Rows are points. Each table stands for the endless flat space through its points: a line for two points, a plane for three, and so on. Write the one point that lies in both, or say that there is none.

First, 2 rows:
[[ 19 -26   7]
 [  7 -24   7]]
Second:
[[  8 -26   4]
 [ 15 -29   1]]
They share: [  1 -23   7]

First (2 x 6):
[[ 18 -34   4  21  24  15]
 [ 36 -22 -20  15   3  27]]
Second:
[[ 24 -21  12 -38   7  -8]
 [  6 -31   6   3  -2  45]
 [ 26 -14 -24  31  20  37]
 [ 22   0 -16  -2  27  18]]
They share: [ 30 -26 -12  17  10  23]

First (4 x 9):
[[-24  20  40  42 -21  -2  20 -37  21]
 [-43  40  52  45 -29   8  22 -20  14]
 [ -6  27  -6  31  11 -55  -2 -29  34]
 [-14   2  38  29 -53  22  37 -40  -4]]
Second:
[[-23 -11   8 -12 -40  -2  -9 -34  -7]
 [ -3  37  36  60 -24 -10  47 -42  29]
 [-11  17  26  36 -34  -3  31 -41  24]
 [ -6  26  28  19 -12 -18   5 -38 -17]]
They share: no point

First:
[[-21 -10  21  11  -1   6   7 -32  35 -40  -6  13]
 [-23  -9  21  14  -4   1  -1 -32  27 -35 -12  10]]
Second, 4 rows:
[[-43 -22  14  16 -15  19  -1 -59   1 -33   1  18]
 [-24  16  20  27 -28 -29 -38 -10   7 -40 -43 -13]
 [-19  14  26  22 -21 -23 -43 -17   7 -33 -41  -6]
 [ -1   4  40  14   9 -25 -43 -19  21  -3 -45   4]]
They share: [-27  -7  21  20 -10  -9 -17 -32  11 -25 -24   4]

First (2 x 18):
[[-36  11  -8  11  14  22  18 -14  18  18  -1 -17   5 -17  39 -20  12 -24]
 [-21 -24 -13 -14  14 -18  53 -19  53  43  24 -12  45  23  19 -40  52 -19]]
Second, 4 rows:
[[-47 -29 -29   3   8  13  39 -19   0  73  40 -46  22 -42  29  -8  40 -10]
 [-58 -17 -31 -21   5   4  45  -3   4  58  43 -59  20 -25  38 -38  41   1]
 [-57   5 -16 -35  21  -5  44  16  26  27  24 -44  31   6  38 -70  35  -1]
 [ -4  -1  -1  27   7  12  21 -41  46  14 -11  15  10   7  28  -2  19 -41]]
They share: [-30  -3 -10   1  14   6  32 -16  32  28   9 -15  21  -1  31 -28  28 -22]

First, 3 rows:
[[ -3  12  48 -17  27  -1  -3  33 -32 -17   3  13 -31   7   6   2 -46   9
   32  -6  17   4  -9  16]
 [ 36   9   1 -61  28  51  42  17 -30 -21  40 -26   7  16 -47 -12 -26 -36
   -1 -11  -3 -27 -28  -4]
 [ 27  42  14 -25  17  39  23  -3   4  -5  53 -17 -19   1 -24   2   6 -17
   26  16  21 -50 -15  20]]
Second:
[[  1  12  30 -36  18  25  16   0 -14   2  21   0 -23  15   5  10 -20 -10
    5  -6  29  -9  -8  15]
 [  3  19  15 -35  26  18  28  18 -18 -17  33   3 -31  20  -2  -1 -30   2
   26   4  16 -20 -27  12]
 [ 31  33  41 -17   2  44 -12 -10 -10   1   9  -7  17 -18 -16   1 -26 -38
   12   0  14  -2  -1  -2]]
They share: no point

First (4 x 24):
[[-15 -40  33 -53  36 -12  -7 -57 -29 -33 -18 -21   9 -27 -42  -3  29   4
   44 -16 -14  30 -17 -17]
 [-31 -21  15 -48  21 -16   2 -58 -17 -25 -14 -33   3 -23 -51  10  19  -4
   47 -10   3  44 -20  11]
 [-43 -17   4 -19  13   2  20 -25  29   7  11 -41   9 -18 -32   4  17  19
   29 -27  -4  26   3  14]
 [-39 -29  14 -65  29  22   0 -27  19   1 -13 -29  37 -52  -2 -22   1  -7
   33 -35 -50  38  -7  -2]]
Second (3 x 24):
[[-19 -19  14 -40  35  -7  13 -39   8 -18  13 -19  11 -22 -42 -18  26  24
   21 -37 -16  30  -5 -14]
 [-20 -15  21 -33  29  -1  12 -44  12 -26  20 -13  19 -15 -42 -23  29  26
   27 -29 -23  38 -10  -6]
 [-20  -2  34 -26  19   8  10 -56  16 -46  38   7  35   1 -45 -37  34  30
   36 -18 -36  62 -20   5]]
They share: no point

First:
[[  8 -44  -6 -24  -1 -24  -3 -24 -26   9 -40  24 -15  12  23  31 -15   4
  -15 -16 -23 -48   5 -19]
 [ 40   6  16  16  20 -23 -13   0 -12  39   9  35 -18  30  21  24 -20  32
  -16  -6 -16 -16  44  18]
 [  5 -44  -1 -27   1 -21   5 -25 -21   5 -41  28  -8  19  31  35 -22  -4
  -10 -23 -16 -55   8 -23]
 [  9 -38   8 -24  -2  -9  17 -30 -18   2 -36  32 -12  36  42  36 -31  -6
    1 -19 -16 -52  10 -26]]
Second:
[[ 43 -47  -5  14 -10 -24 -23   4 -17  37   2  32 -24  15 -14  14  -2  21
  -27  -8 -10 -11  10 -12]
 [ 61 -29 -19   8  32 -62 -19 -18  -7   1  14  12 -22  39   2  38  -4  55
  -43 -32 -18 -45 -14  42]
 [ 53 -45 -10  18   1 -13 -19   2 -20  42  13  26 -22  25 -18  24  -5  11
  -44 -18  -3 -18  15  -5]
 [-10  12   0   1  23 -47 -33 -29 -28  33 -30  30 -37  -9  18  22   9  48
  -13   8 -40 -32  32  31]
 [ 52 -34   9 -34 -13 -43 -13  26 -26   9 -36  14   3  -3  38   8 -37  34
   -4   7 -50  -5  16 -26]]
They share: [ 28 -18  -3   1  10 -32 -23  -7 -25  32 -13  24 -23   7   8  22  -6  30
 -26  -4 -27 -23  23   8]

First:
[[-21  21  34 -16 -19 -40  16 -13   2 -42  -3   7 -29 -34  34  -3 -22  13
   30  -9  24   1   1 -16]
 [-32   1  25   8  10 -13  -2  16  12   2  26 -36 -29   6   4  -5 -48  50
   17 -31  33   7 -20 -38]
 [-22  17  47 -16 -12 -47  26 -14   8 -46  -4   6 -21 -34  32  -1 -20  12
   39   5  19   3   2  -2]]
Second (3 x 24):
[[-29  -4  18 -11  -1 -44  20   9   0 -16 -11 -26 -21 -27   3   8 -27  30
   14 -13  31  -2  -3 -39]
 [-24  31  58 -11 -11 -19   5 -11  10 -21  19  -1 -36   3  33  -7 -47   5
   24 -48  31  23   7 -24]
 [-30   9  52 -19   1 -39  23   3   4  -5  -7 -25 -24  -1   5  11 -45   1
    8 -50  37  23  19 -44]]
They share: [-25  14  29  -7  -9 -29   8  -2   5 -25   8  -9 -30 -19  23  -4 -32  27
  24 -19  28   3  -7 -26]

First, 3 rows:
[[-30   5 -40 -40  39  -2 -43  -1  20 -45  37  -3 -10  -7   2 -26   5 -17
   24  36  -5   4  -5  25]
 [ 15  14  -8  -2  29  32 -19 -29  38  -6   4  40  -7 -16  25  -7  30 -15
  -13  24  11  39  -6 -13]
 [-15  17 -19 -46  24  10 -61 -10  -1 -33  43   6 -16  11  11 -14 -10 -41
   18  30 -17 -11  -8  16]]
Second (2 x 24):
[[ -6  12 -15 -14  33  12 -25 -11  21 -26  13  27  -8 -14  11 -10  11 -21
   -4  29  -1  22  -2   1]
 [  9  12 -24 -26  27  36 -43 -35  42  -8  28  18 -11  -2  29 -19  32 -15
   11  26  11  25 -14   1]]
They share: [ -1  12 -18 -18  31  20 -31 -19  28 -20  18  24  -9 -10  17 -13  18 -19
   1  28   3  23  -6   1]

First:
[[  9 -19  -6  32  46   7  32 -11  12  20 -21  13 -26  -8 -35  13  -3   1
   20  51  -8  25  -2 -48]
 [ 27  62  25  31  57 -21  -3  -2   4 -20 -25  27 -19  15 -37  49  43 -19
   10 -30  36 -34  36   5]
 [ 10   4  25   4  57  29   5  16  13   7 -28  38 -30 -29 -32  13  -6  19
   39  23   9  -8  11 -10]
 [ 16  -8   7  29  46  11  19 -12  13  21 -22  11 -25  -8 -34   4   4  -6
   23  45  -2  18   8 -49]
 [ 36  53  30  38  34 -11 -19 -17  21  -4 -30  -5  -5  19 -20  22  48 -41
   14  -6  25 -17  25 -30]]
Second:
[[  8  12   1  42  26 -17   8 -20  21   4 -42  -6 -15  -5 -12  13  16 -34
   10  17   8  -8   0 -30]
 [ 23  33  28  -2  38  -9 -18 -13  35  10 -28  28   4  30 -20  30  17  -2
   21   9   3  -6  21  -7]
 [ 14  14  -1  58  26  -1  12  -6  17  -8 -38 -18 -17 -15 -12  23  26 -34
   16  17  14  -4 -14 -40]]
They share: [ 20  24  13  32  32  -1  -2  -6  25  -2 -32   2  -7   5 -16  29  24 -18
  20  13  10  -4   0 -26]

First, 6 rows:
[[ 20   6 -12  12  25 -13 -24 -10 -28  35 -28 -10  -4  -1  44  16  11   7
   -2  24  53  41  -4  30]
 [ -5  26   4   9  31  -1 -19   4 -39  33 -23 -42  20   4  24  29 -11  14
    8  22  40  74 -31  16]
 [-10  28  40  20  24 -22 -21 -70 -24   1   2  -2 -11  -2 -11   5  15  -7
    1 -13  22 -13 -34  18]
 [ 13  10   0  17  21 -16 -21 -35 -23  20 -17   3 -14  -5  25   2  20  -3
   -5   5  44   9  -6  34]
 [ 17  -1  -1  39  31 -19 -25 -52 -10  14  -7  34 -16  -2  15 -19  56  -5
   -7 -11  36  -8  13  45]
 [-21  26   8  45  46   9 -14 -13 -23  14   1 -11  31   8 -16  -9  36  11
   12 -18  17  63 -16  34]]
Second:
[[-23  30 -11  26  15  12 -32 -42 -53  39 -25   1  12  -5   4  13 -10   8
   15  14  12  26 -20   9]
 [-14  28  12  29  29   3 -17 -42 -43  16  -9  -6   7  -5  12   2   5  -3
   13   0  31  33 -24  22]
 [-20  32  11  38  31  12 -17 -54 -57  17  -8   2  11  -8  20   0  -1  -5
   26   4  32  40 -25  17]
 [ 33  32  20   9  15 -15   6 -20 -17 -13 -22 -14 -29  -1  12  23  45  -9
  -46 -27  49   9 -25  49]]
They share: [ -8  24  13  20  27  -6 -17 -30 -29  15 -10 -14   3  -2   4   4  11  -1
   0  -4  30  26 -23  27]

First:
[[ -3   8  -7   5  35   6  -1  46   6  -4  31   7  15   5  44  31   8   8
  -16   1  10   7   2 -30]
 [  3  56 -55 -25   5  18  23  16  36  14  -5  13   3   5   2  25 -10 -22
  -28  -5  46   7  14   6]]
Second:
[[-15  14 -47 -46  23  19  -3  32   8  10   8  -7  28  18  55  12  -7  -6
   10 -36  46 -16  17 -25]
 [ 11  46 -28   9  18   6  16  23  24   2  18  27   3 -10   2  44  -5  -3
  -36  26  16  12   4  -5]
 [ 12  88  -8 -11  -3  11  54  60  29 -33  17  16  50 -21  72  20   5 -12
  -38  12  68   7 -13  26]
 [ 14  32 -32  25  23  27   2  14   5  -7  -5  20   0  -3   2  44   1 -32
  -40  28  18  11   7 -12]
 [ -1  68  -1 -20   5 -16  55  68  63   4  44  12  12  -2  36  16   9  23
  -39  -8  37  31  -8  15]]
They share: [  0  32 -31 -10  20  12  11  31  21   5  13  10   9   5  23  28  -1  -7
 -22  -2  28   7   8 -12]

First, 3 rows:
[[-33  34  -3   7 -29 -29   1 -10   7  10   3   7 -11 -27  17  -8  19  -6
   12 -11 -33 -23   6 -18]
 [-32  27 -25   2 -29 -19  12  -4  -7   6  -3  16  -1 -33   7 -26  10 -37
   -5  10 -20 -34  22 -41]
 [ -4  40 -14  -6 -29  -3  12  10  19  26  -6  15  15  -3   2 -24  22 -25
   -8   4 -19  -1 -14 -36]]
Second (5 x 24):
[[-11  28 -21   2 -10 -37 -13 -13 -17  11  -3   2  -5 -24   7  -8  -5 -15
    5 -22 -34 -28  21 -29]
 [-24  34 -18  12 -13 -20 -35  -5 -22  -5   5  10 -16 -43   6 -31  14 -13
    9  -3 -15 -14  25 -46]
 [-24  10 -22  24 -53 -28  21 -49  10  35  21  10  -8 -27 -10   5  10 -25
    9 -15 -35  -2  -3 -42]
 [-62  40 -10  18 -49  -4  -9  -3  14   1  17  22 -22 -43  14 -37  48 -11
   -1  29   5   4  11 -58]
 [-19  19 -43  21   0 -19 -33 -14 -33   3 -14  16 -21 -47  17 -13  14 -33
  -17 -26  -6  -8  13 -26]]
They share: no point

First (2 x 24):
[[ 24  22  16  27  28  21  24  -6  -9 -14 -19 -35  -3  18  12  35   1 -14
   31 -10  10 -18  -4 -24]
 [ 36  22   0  21  40   5  32 -14   1  -8 -27 -45   5   4   2  43   9  -2
   47 -26   0  -4  -6 -18]]
Second, 5 rows:
[[  7  41  67  37  46   9  54 -39 -25 -45 -63 -28 -29  67  14  37  29   8
   18 -30   3   5  16 -53]
 [ 17  25  -9   9  36  -9  44  19  23 -49  -7 -10 -11  13 -18  11  -3 -36
    8 -10  31 -69 -28  -1]
 [ 28   3  11  57  33  41   4  17   6  -9  -8 -21  21   3  14  44  22 -42
   26   5  42  -8   0 -27]
 [  7  -7  51  33  29  35  13 -22 -36 -11 -10 -48  -4  36  20  65 -19 -23
   55   4  22 -23  10 -52]
 [ 33  45  11  37 -13  66  -8  11 -27  19  -7 -34  -3  11  50   9  -8  -9
    6  11  -9  -3  -2 -14]]
They share: [ 18  22  24  30  22  29  20  -2 -14 -17 -15 -30  -7  25  17  31  -3 -20
  23  -2  15 -25  -3 -27]

First (3 x 24):
[[-18   1 -15 -15 -26  10  -1  18  -1 -13  26   9  42   5   8  14  46  29
   -3 -16  35  -2  41   5]
 [ -6  -7 -14 -10 -34  24  26  35 -12 -20   6 -17  44 -14  15   6  18  22
  -21  10  41 -29  17  34]
 [-10  -7  -9 -21 -30  26  21  24 -15 -19   2 -19  38  -9  22  18  22  15
  -19   8  35 -24  17  31]]
Second:
[[  8  -9 -14 -44  -8  40   4   1 -34   0   0 -15  18  18  23  40  30   6
  -29 -16  53 -21   9  -2]
 [  2   3 -38 -52 -27  48  17  -4 -56   6  18  -3  27  -3  -2  50  33 -10
    2 -27  37  -1  27   7]
 [-16 -22   3 -24   3  31  -2  11  -5 -21   1 -15  12  22  37  44  10  24
  -40  17  50 -35  13  21]
 [ 23   0 -29 -58 -15  48   8  -7 -56  15   3 -12  21  15  10  41  42  -7
  -19 -39  55 -10   9 -17]]
They share: [-14  -7  -4 -32 -26  28  16  13 -18 -18  -2 -21  32  -4  29  30  26   8
 -17   6  29 -19  17  28]

First (6 x 24):
[[ 51 -37   6 -17 -52  11   0   6   4 -10 -29 -57 -62  -6  -8  21 -35  33
   -2  -5 -11  20 -61   3]
 [ 50 -89  23   9 -32  10  11  -2 -45  -8 -54 -12 -38  -4 -28  15 -32  30
  -13  43 -46   9 -15 -26]
 [  3 -28  11 -10 -43  40 -45 -20  -6 -10  13   0   4 -48  15 -12 -47  10
   -4 -26   0 -19  -5 -38]
 [-17 -47  18  20 -23  35 -38 -27 -34   0  -6  41  30 -38   5 -10 -26  -3
   10  -7 -22 -28  23 -50]
 [ 43 -30   7 -19 -45  11  -8  10   2  -2 -30 -57 -58  -6 -10  18 -30  29
   -4  -7  -5  22 -55  11]
 [ -1 -37   6  15 -58  35 -34 -50  -8 -22  27  21  18 -44  28  -5 -59   3
   10 -29 -35 -44  -9 -61]]
Second (3 x 24):
[[ 13 -30   5  -5 -26   5 -21  -5 -30   0 -22   3   1 -11  -5  12 -21   3
   -1   1 -14  -2 -10 -16]
 [-15 -18  33   3 -42  37 -25   3 -22  32   6   3 -19 -31 -33 -12   7  23
   31 -15  10 -14  -6  12]
 [ 15 -38  -1   1 -18   5 -27 -12 -24  -8 -34  -2   4  -9  10  15 -34  -4
  -10  -1 -25   2 -11 -27]]
They share: [  1 -32  13   5 -26  21 -29  -8 -20   8 -20  -2  -6 -19  -4   3 -20   6
   6  -9 -13  -4  -9 -13]

First, 5 rows:
[[ 16 -15  16  30 -12 -12  22 -45  10  28 -25   1 -26 -35 -12  -3 -18  -3
    1  29  -9  20  -7 -28]
 [ 23  -3  35  16  -7  -6 -12 -47  17  33 -19 -10   3 -27 -18 -11  -2 -12
    3   7 -24  30 -22 -28]
 [ 31  -5  37   2 -23 -10 -18 -33  17  21 -33 -26   7 -31 -24 -37   4 -36
  -17   7 -38   6 -48 -26]
 [ 29   9  54   1 -12   2 -42 -53  24  31 -23 -16  21 -33 -21 -24   7 -19
   -2 -14 -37  21 -46 -25]
 [ 28 -10  31  10 -13 -14  -7 -32  16  27 -22 -23   6 -21 -23 -25   5 -31
   -9  13 -33  24 -29 -28]]
Second (3 x 24):
[[ 41   6  25  -9 -29  -8   1 -10  23  21 -52 -40 -35 -26 -12 -25   9 -19
  -21   1 -11 -15 -21 -42]
 [ 13 -38  15  41  -6 -21  27 -48  -5  20  -5  -2  10 -16 -30 -24 -14 -35
   -3  49 -40  39 -24 -20]
 [ 45   8  29 -11 -28  -1   5 -14  21  16 -51 -42 -38 -18 -12 -26  14 -15
  -21  -5 -12 -21 -18 -46]]
They share: [ 25 -17  18  17 -18 -18  12 -27  10  23 -29 -20 -11 -25 -21 -24  -5 -29
 -12  28 -25  15 -24 -29]

First:
[[-22  25  29 -29 -22  -6  19   4 -28 -27 -18 -25  -1  -2  34 -23 -18  -4
   -7  -4  10  16  36   9]
 [-36  29  21 -40 -32  -1  34  -1 -25 -19 -10 -33  10  -3  63 -17 -21   7
   -2  10  11   2  47  20]
 [-17  25  26 -27 -36  -8  22  -2 -24 -30 -19 -27   1  -7  45 -25 -16  -6
   -9  -5  21   3  47  16]
 [ 27  33  46   5 -28 -16 -14  -2 -24 -46 -23   1 -27   1  -7 -45  -8 -26
  -29 -45  33  19  35   8]]
Second (5 x 24):
[[-21  61  -1  -7  13 -40  35  42 -58 -23 -46 -40   2  16  49 -36  10  -9
    5 -15 -15  30  15  22]
 [ -5   6  51 -25 -36 -11   8 -29 -36 -50 -12 -27   7 -38  10 -16 -33  -1
    6 -24  36  38  27  -1]
 [-26  -7  14 -60   4 -12  43  34 -32 -24 -36 -22 -22  29  24  -4  19 -38
  -13  24   0  23  18 -30]
 [-66  40  41 -16  37   8 -13   9  -7   1 -61 -43 -13  13  19 -33  -2  -6
  -46  18  -9 -33  81   1]
 [ 27  11  15 -24 -47 -30  40  -4 -59 -69   1 -32   5 -24  39 -19 -11 -13
   28 -31  30  73 -10  -5]]
They share: no point

First:
[[-27 -15  22 -15  14 -33  24  32 -35 -31   4   6 -32   5   0 -13  24  13
   23  15  17 -19 -32 -64]
 [-26  15  40 -24  25 -17  40  48 -59 -19   2  18 -54   2   0  15  11  -7
   48  16  -2 -32  -7 -54]
 [ -4 -12  18  36 -36 -25  26  25 -31  15 -33  46 -29 -27 -13 -37  52 -15
    1  20  34 -11  21 -52]
 [-22 -18 -10  30 -17 -31  10   7  -2 -23 -29 -10  -7 -22 -15 -43  41  27
  -16  35  35  -7 -29 -22]
 [-21  20  11  29 -23 -21  28  25 -24   3 -35   9 -26 -20 -17 -21  33   8
    2  42  14 -15   2   2]
 [-39  25  22 -29  59  -3  48  42 -54 -36  -6 -19 -60  -8 -11  34  -1  -3
   64  21 -11 -39 -22 -34]]
Second (4 x 24):
[[-21  22  29  26 -26 -48  -9   8 -31  25 -31   6  -7 -49 -19 -43  22   1
  -16   6  11 -18 -22 -16]
 [-13  -2   1   6   6 -20  19  12 -19  -3 -23 -14 -31 -17 -23 -31  22   1
    4  26   3 -10   2 -48]
 [-25  13  29  27 -19 -35  -9   4 -25  19 -29   6  -9 -36 -22 -46  21  -1
   -9   3   7 -10  -9 -21]
 [  7  -7 -27 -19  26 -20  40  18 -18 -11 -19 -40 -50 -15 -25 -20  19   1
    5  47  -4 -16   4 -78]]
They share: [-23   2   8  17  -6 -23  26  23 -24 -12 -25   3 -27 -17 -14 -20  32   9
   9  31  19 -16 -12 -24]

First (3 x 24):
[[ 36  23 -24  14  28 -12  27 -11 -44  36  -4 -53  -2 -32  28  -3  12  28
  -20   2 -58  20  -6  -4]
 [ 27  29 -25   9  17 -11  23 -12 -42  31   6 -53   7 -31  25   9  25  22
  -20   1 -60  18   4  -1]
 [  6  41   6   2  10  30   9  13 -20 -12   8 -11  22  10  -8  45  42 -20
   28  20 -22  20  30  44]]
Second (5 x 24):
[[  5  41  -3   4  25  73  33  11 -29  -4 -10   1  13  19 -63 -24  23  -8
  -36  27 -68  13 -24  15]
 [ 40  13  -2   7  24  13  25   3 -54  17 -24  -9  13   6 -13  30  35 -18
   10  -2 -47  39  -7  20]
 [ 15  59 -25  27  35   0  -5 -23 -23   3  18 -32  26  -6  22  17  20  42
   35  42 -24  37  31  22]
 [ 36  22  -5  20   6  16  38  15 -46  15 -31 -29   2 -23  11  29  13 -16
    6  13 -11  17 -13  39]
 [ 20  50 -23  28  12  20  25   0 -34  12 -10 -36  17 -26  14  17  12  15
   11  36 -10  20  -1  40]]
They share: no point

First (4 x 24):
[[ 35  40 -16  -4  45   5 -17   2  38  -3 -70  28  -6  36  11 -28  12 -13
   27 -25 -25  57 -56  41]
 [ 14  -9 -16  -5  -7 -14 -17 -27   2 -19 -26  21 -14   7  39  -2  23 -18
   -2   3 -19  41 -26  24]
 [ 26 -12 -27   2 -27 -32  -6 -19 -36 -12   1  11   0 -24  25  -8  -2 -30
   -2   4 -31   9  -7   0]
 [ 51  36 -26   6  18 -18  -7  11 -12   3 -33  17  18  -7 -10 -37 -24 -28
   30 -26 -45  11 -32  11]]
Second, 5 rows:
[[ 20  27 -22  34   0  -9 -14  -4 -21  11 -37  -5 -14 -15  19 -27  -8 -36
  -24 -15 -72  -9 -21  34]
 [ 46  31 -15  -4  21 -54 -31 -23   4 -14 -15  27 -28 -23  27  -8  11 -28
  -11  -2 -35  34 -51 -19]
 [ 22 -32 -26   1 -31   8  36  16 -20 -15 -52  14  45  28  22 -32  12 -17
   49 -11 -26  23   9  36]
 [ 38 -15 -23  -2 -19  -8  11  -9  -6 -10 -33  27  22  17  15 -30   9 -30
   45  -6  -9  30  -7  23]
 [ 25  -8 -13  24 -20 -23  25  19 -23 -16 -59   4  22  -2  41 -32  22 -24
    4 -11 -77   0  -6  13]]
They share: [ 31  10 -24   0   2 -18  -9  -9  -8  -7 -27  17  -2  -1  18 -17   2 -24
  10  -8 -29  27 -26  15]

First (7 x 24):
[[ 44 -43 -24 -37  -3 -31  28  -1  -9   5 -61  31  21  34 -20 -30   0 -45
  -11  11   8  33  22  60]
 [ 26 -68 -22  -6  36 -52  -6 -35 -29  29 -32  41  -3  16  -3   1  18 -10
  -55  55   0   9  -9  57]
 [ 16  19  17  24 -14 -10  -9  34 -41 -15   9  29  13  19  23 -26  17  10
  -28   9  44  -8  21  -1]
 [ 43  27 -20 -12 -32 -14  24  62  -3 -19 -28  35  44  35   7 -49   2 -11
    6   2  49   6  47  32]
 [  7 -17  50  28  11   2 -25  -9 -71  -5  13  13 -17  17  31 -12  15  14
  -44   8  20  -2  -1 -10]
 [ 16 -29 -42  40  52 -48  21  22   8  19 -43  14  24  59   5   4   1  18
   -2  79 -27  56  61  49]
 [-16  18  28  43   0 -30 -64  21 -11 -39  13 -15 -19   4 -42  -1  74 -34
  -25   0  27  37  27 -44]]
Second (5 x 24):
[[ 17 -14  13 -11  11 -57   7  22 -24  -7 -77  35  20  78  27  -3  -2 -46
  -47   4  29  36  28   0]
 [ 30 -13   9  -7  11 -23   4  -6 -15 -18 -49   4   6  27  11  -4  15 -15
   -8  35  33  12  32  24]
 [ 13 -58 -19   7  42 -33 -12   8 -48   1 -26   3 -20   4   1  -9  24  20
  -10  31   4   2  22  61]
 [ 13 -46 -24  22  20 -36 -14  31 -32   5 -15   0  -1   9 -15 -22  22  18
  -43  29 -30   6  24  46]
 [ 20  17 -16  24  -7 -18 -28   9   3   8  -6   3  41  22 -37 -23  27  -7
  -31  39 -13  24  34   9]]
They share: no point

First (6 x 24):
[[-19  29  -2  -5 -26  13  29  15 -44  25 -32  40  37  55  -2  30  44 -23
  -16  -7  11  39 -22  33]
 [-39  -3  16 -13 -17  26  22   3 -13  10 -11   0  19  32   4  41  15 -36
   36  14  15  31  -3  15]
 [ -8 -43  48  11 -17 -18   3  -9 -10  11 -35  23  14  61  -3  20 -27  21
   20  37  76  50 -38  37]
 [-51 -27  38 -11 -40  13   5  -7  32 -15  -6 -14  19   7  -2  68 -10 -29
   72  25  21  15  -2 -13]
 [  1  25  20   8 -53 -29   1  12 -22  11 -43  59  48  49 -14  39  33  16
  -26  -3  26  31 -52  28]
 [-44 -39   1   2 -25  36  56  -4 -27  15 -53  33  23  71   5  41  -9 -26
   21  12  56  54   9  23]]
Second, 5 rows:
[[-14   7  24 -41 -49   7 -16   0 -28 -25 -38 -39  64  19 -13  31   5 -41
    2  41  23  23 -28  33]
 [-40  -9  31  -1   4   6 -28 -11 -44  20  -5  18   3   5 -13  80  -2 -15
    4 -17 -28  61   6  39]
 [-24  14  25 -14  15  -2 -14 -26 -29  31 -16  -1  16  26 -24  73 -12  -9
   -7   3 -27  63  -8  27]
 [-21   6  18 -13 -21  16  26  27 -18  -6 -16  15  29  47  25  -1  34   3
   64  11  43   2 -24  30]
 [ 18  -5  -1  32 -20  -7 -17  50  20  12  16  46  11  40  44  43  32  26
  -14  31  43  38 -61   6]]
They share: no point
